Every row gives one point. Each copy is the shape, with its points in the same order, stretched, turned, moved and blurred by noise. Is it also mirrored, or only turned?

Shape, 6 rows:
[[ 0.03 -0.31]
 [ 0.21  0.28]
 [-0.13 -0.28]
 [-0.39 -0.34]
 [ 0.03  0.35]
 [ 0.22 -0.07]]
Copy 1 (6 x 2):
[[-0.32 -0.07]
 [ 0.20 -0.10]
 [-0.36  0.14]
 [-0.51  0.48]
 [ 0.16  0.17]
 [-0.09 -0.25]]
Copy 1 is: only turned
Copy 2 (6 x 2):
[[-0.18 -0.29]
 [ 0.33  0.13]
 [-0.38 -0.23]
 [-0.67 -0.15]
 [ 0.14  0.24]
 [ 0.14 -0.19]]
Copy 2 is: only turned
Copy 3 (6 x 2):
[[ 0.14 -0.24]
 [-0.29  0.04]
 [ 0.28 -0.08]
 [ 0.56  0.08]
 [-0.15  0.24]
 [-0.12 -0.22]]
Copy 3 is: mirrored
Copy 4:
[[ 0.19 -0.35]
 [ 0.14  0.28]
 [ 0.08 -0.27]
 [-0.12 -0.45]
 [ 0.00  0.30]
 [ 0.29  0.04]]
Copy 4 is: only turned

Shape (5 x 2):
[[ 0.41 -0.03]
 [-0.20 -0.08]
 [-0.23 -0.40]
 [ 0.36 -0.12]
 [-0.11  0.17]]
Copy 1 (5 x 2):
[[-0.33 -0.14]
 [ 0.10  0.17]
 [ 0.40 -0.14]
 [-0.24 -0.20]
 [-0.15  0.34]]
Copy 1 is: mirrored
Copy 2, 5 rows:
[[ 0.20  0.25]
 [ 0.10 -0.29]
 [ 0.27 -0.49]
 [ 0.20  0.14]
 [-0.13 -0.09]]
Copy 2 is: only turned
Copy 3, 5 rows:
[[ 0.02 -0.49]
 [-0.19  0.14]
 [-0.59  0.07]
 [-0.11 -0.46]
 [ 0.12  0.12]]
Copy 3 is: only turned
Copy 4 (5 x 2):
[[ 0.39 -0.18]
 [-0.36  0.01]
 [-0.51 -0.22]
 [ 0.30 -0.19]
 [-0.16  0.18]]
Copy 4 is: only turned

Shape (6 x 3):
[[ 0.40 -0.17 -0.03]
 [-0.09 -0.24 -0.09]
 [ 0.40  0.18 -0.23]
 [-0.21 -0.15 -0.36]
 [-0.09 -0.16  0.05]
 [-0.21  0.23 -0.08]]
Copy 1 (6 x 3):
[[ 0.18 -0.28 -0.15]
 [ 0.26  0.20 -0.18]
 [-0.04 -0.48  0.37]
 [ 0.34  0.17  0.10]
 [ 0.05  0.26 -0.20]
 [-0.27  0.20  0.30]]
Copy 1 is: only turned
Copy 2:
[[-0.46  0.54  0.17]
 [ 0.09  0.38  0.12]
 [-0.50  0.11  0.47]
 [ 0.31  0.32  0.33]
 [ 0.05  0.25  0.02]
 [ 0.13 -0.30  0.31]]
Copy 2 is: mirrored
Copy 3 (6 x 3):
[[ 0.00 -0.49  0.05]
 [-0.15  0.25 -0.18]
 [ 0.28 -0.52  0.09]
 [-0.06  0.49 -0.33]
 [-0.15  0.23 -0.05]
 [ 0.11  0.36  0.03]]
Copy 3 is: only turned
